Each row is a point. The points of each table are mixes of a few directions, plus a little noise. Count the directions of each table, and those that both share. Where both have some left over, give the other angles between the two spaces (their principal angles), to ten degrees, smallest first.
In the rows, zero is written as 128.

First:
[[133 115 109]
 [110 136 145]
 [106 119 123]
 [ 94 135 148]
 [100  85  81]
 [166 135 124]
 [188 172 165]]
Second:
[[102 128 136]
 [115 135 142]
 [189 183 179]
 [111 124 129]
 [146 103  90]
 [101 125 133]
 [132  98  88]]
Directions: first 2, second 2, shared 2

First, 7 rows:
[[154 105 114 125 142  96]
 [146 108 100 109 124 137]
 [105 118 156 106 151 114]
 [130 131 109 105 108 190]
 [106 147 129 113 107 192]
 [166 119 146 157 164  74]
 [ 88 169 141 182  98  95]]
Second:
[[148 124 114 145 151 114]
 [169 151 172 184 173 111]
 [113 137 168 146 133  83]
 [135 123  91 120 105 148]
 [114 121  97 132  87  92]
 [133 132 123 127 116 148]
 [112 120 160  99 176 144]
 [ 99 116  97  71  82 185]]
Directions: first 4, second 4, shared 3; angles 40

First (7 x 9):
[[ 85 142  80 114  97 183 125 122 114]
 [144 189 117 119 100 136 162  99 154]
 [108  66 130 164 118 104 140 164 107]
 [133  68 133 105 141 102 100 125 104]
 [131 113 151 143 154 116 118 145 125]
 [137 191 149  78 160 133 135  80 117]
 [157 127 135 174 125 124 116 161 176]]
Second:
[[160 118 129  91 141 120  91 107 140]
 [135 124 131 144 119 117 139 136 137]
 [137 118 136 199  91  94 180 164 154]
 [129 122 133 183 100 106 171 157 144]
 [ 82 147 121 126 136 160 140 130  96]
 [ 76 153 117  91 155 178 113 111  82]
 [149 120 130 121 128 117 117 123 140]
 [158 113 135 155 110  97 141 141 156]
 [126 137 120  41 171 163  61  83 103]]
Directions: first 5, second 2, shared 2

First, 10 rows:
[[139 129 109 128 115 123 129 124 125 137 106 115]
 [153 166  94 162  85  92 147 114 101 159  99  83]
 [153  55  99  55 118 163 102 136 153 135  56 159]
 [116 172 182 170 117  93 153 126 100 138 183 138]
 [118 165 118 166 135 115 138 121 120 122 151  94]
 [ 99  97 176 100 172 159 113 143 151  96 171 178]
 [117 149 129 150 140 122 133 125 126 119 151 113]
 [120  87 189  86 136 145 119 144 136 124 146 200]
 [131 106  68 109 147 156 108 125 153 111  91  97]
 [133 154 113 153 116 111 138 120 116 138 126 102]]
Second:
[[134 103 115 141 154 119  98 112 146 108 140 116]
 [109 214 175  83  39 160 234 185  68 197  86 169]
 [129 121 124 132 135 126 120 124 133 122 131 125]
 [136  94 110 145 163 115  87 106 151 101 144 112]
 [133 105 116 140 152 120 100 113 144 110 139 117]
 [124 146 138 119 109 135 150 139 116 142 120 136]
 [123 150 140 117 106 136 155 142 113 146 118 138]
 [136  90 107 148 167 114  82 103 154  98 146 110]]
Directions: first 3, second 1, shared 0; angles 50

First:
[[138 134 128 115 135 104 134 137 126 147 139 134 130 141 135 126 140 134]
 [126 109 108 130 157 113 156 142 161 118 148 120 135 146 128 114 140 140]
 [117  89 106 139 174 134 161 121 155  78 147 113 142 137 131 109 146 136]
 [122 117 116 135 139 129 141 136 152 119 135 122 132 133 123 122 126 132]
 [143 114 137 106 164 110 140 101  85 106 144 135 137 136 154 120 175 129]
 [128 188 161 132  36 152  63 138 101 193  81 142 102  96 107 164  70 109]
 [130 164 183 127  66 185  56  70  27 117  76 144 110  72 132 161 108  91]
 [109  82  93 151 175 138 170 135 187  76 148 106 143 141 121 105 134 140]
 [159 160 133  90 124  59 133 162 117 209 149 148 125 161 143 131 150 144]
 [107 123 116 156 112 157 125 139 169 116 116 115 125 115 106 130  92 126]]
Second, 9 rows:
[[124 106  98 132 161 103 166 157 184 128 154 118 138 155 124 110 136 146]
 [117 128 109 139 115 120 142 176 196 167 128 116 121 139  96 109  98 134]
 [129  95 113 118 175 109 167 136 151 117 151 118 136 147 126  88 160 134]
 [122 161  97 161  99 118 115 153 172 130 138 137 139 143 147 204  85 158]
 [135 107 160 100 148 141 129  94  72 117 117 126 121 111 122  79 166 102]
 [120 122 118 131 123 123 142 163 176 160 126 117 120 134  98  97 112 127]
 [132 126 117 132 146 118 134 117 122 101 144 133 141 139 153 153 141 142]
 [130 171 174 127  58 170  63  98  59 147  79 142 107  83 121 158  95  98]
 [143 136 167 111 127 150  94  58  20  84 114 146 131 102 164 154 160 110]]
Directions: first 3, second 3, shared 2; angles 90
